Each row of a before or after table is a point. One or more steps were done to the points. Then noise was added and the rows were shuffled. The steps act on how far a point lies along the listed directions, d1 being the first. Name the steps. A step turns or swaps two directions, mirrors them in a line or flattens them onto one, adds a multiple of one to another, or multiplies one. Angles are multiples of 10 degrees, from the lower direction toward the higher: turns from -170 to 170, lines from 10 to 170 but not 90. Use the fewest steps. Two steps may share a direction if one is a turn and the other turns, adds or multiplies; they go together, in the order done. Otherwise the lowest direction goes first.

Directions:
(1): [ 53 -32 -14]
(2): [20  7 60]
(3): [ 29  54 -16]
Before (14 x 3):
[[  27   -3  -22]
 [  11  -53    1]
 [  -6   26   11]
 [   3  -30  -24]
 [ -18  -56    6]
 [  36   23   -7]
 [   8   21   15]
 [ -10  -38  -30]
 [  33   -4  -65]
 [  26   46  -17]
 [   3 -105   36]
 [  46  -26  -17]
 [  12   19  -18]
 [  43    1   41]]
After (14 x 3):
[[ -19   40   16]
 [  -7    6   41]
 [ -34   40 -102]
 [  -9   28  -30]
 [ -26   16  -16]
 [ -14   -7   32]
 [ 117   -4   12]
 [  35   40   93]
 [  21   49  -22]
 [  48    7  -17]
 [  47  -20  -25]
 [ -46   32    4]
 [  10   -8  -77]
 [   9    5  -57]]
Steps: turn d1 and d3 by 90 degrees; multiply d2 by 2

Directions:
(1): [-11  26  56  34  51  20]
(2): [ 10 -16 -41 -27  72   5]
(3): [-43  -5 -13 -14 -13  75]
Before (8 x 6):
[[  10   -5  -29  -20   57  -16]
 [  16   -6  -27  -35    8    7]
 [  17    8  -26   11   54  -21]
 [  76   12   -2   24   81  -86]
 [  14  -19  -39   -1    2   11]
 [   0   15  -19   -8  -62    8]
 [  45  -38  -38  -47   38  -60]
 [ -14   -2  -13    2 -121    7]]
After (8 x 6):
[[  22    5  -35    6  -28  -33]
 [  29   -5   39    6  -31  -58]
 [   2    6    9   31  -36   12]
 [   3   -1   -5   -6  -52  -31]
 [  84  -17  -60  -10   29 -107]
 [ -29   40   62   41   68   50]
 [  -8   37   29   22   22   37]
 [   5   14   30   -1  -35   10]]
Steps: turn d1 and d2 by 140 degrees; add -0.7 times d3 to d2

Directions:
(1): [  1  19  62 -22  18 -33 -23  31  53  63  18]
(2): [ 46  14 -34 -56 -41  14  45  -1   5  52 -38]
(3): [ 12  66  30 -11  16  61   5  46  11 -48 -27]
(4): [ 19  47 -53  21  18 -73  -1   2  44 -30 -24]
(5): [  3 -15  40   2 -55   8  -8 -62  64 -35 -23]
Before (12 x 11):
[[ -54  -21  -16   96   19  -45  -45  -57   37 -107    5]
 [  15   -1   44  -28   -9   32    3   11   16   42   12]
 [   0   17  -20  -24   -8  -34   18   18   19   13  -27]
 [   8   11    8    6  -23   -2   -2    1   30   -9  -17]
 [  13  -14   16  -29  -82   55   20  -54    9  -41  -32]
 [  -6    0  -33   43  -32   -3   12  -21    4  -45  -12]
 [  15    6    4   -3  -37  -10   17  -27   12   28  -21]
 [ -30   -6   44   23   13   52  -18   21   -6  -24   24]
 [  59   50  -67  -39   11  -28   24   38  -18   35  -54]
 [   1   59   -5  -16    7  -13   27   26   32  -23  -47]
 [ -14   36  -13   42   42  -71  -18   25   29  -37   -3]
 [ -22   24   22    4   35   29  -19   35   21  -36    2]]
After (12 x 11):
[[ -43  -38   -7   27   47  -22  -14   33  -70   34   49]
 [  32   29   18  -10  -14   19    3    4   54  -14  -16]
 [ -25  -21   19   42   -4  -10  -17  -29   34  -30   16]
 [ -75  -82  -72   88   72 -124  -46  -24  -47   12   76]
 [ -10   18   -4  -33   10   15   19   51  -23    9  -27]
 [ -31   -1   17   11   29   12  -24   12   10  -23   10]
 [  43   46   25  -69   -1  106   33   70  -53   25  -47]
 [  -4   59    4  -36   26   36   30   63  -23    0  -28]
 [  -9    2  -41   36    4  -18   10   19  -17    0    9]
 [  26   46  -16    0  -11    1   18    5    9   11  -27]
 [   3   30  -20   14    4   -6    2   30   -1    0  -15]
 [  40   82  -41  -18  -20  -19   19    9   39  -58  -53]]
Steps: multiply d1 by 0.4; add 1 times d2 to d3; turn d4 and d5 by -100 degrees
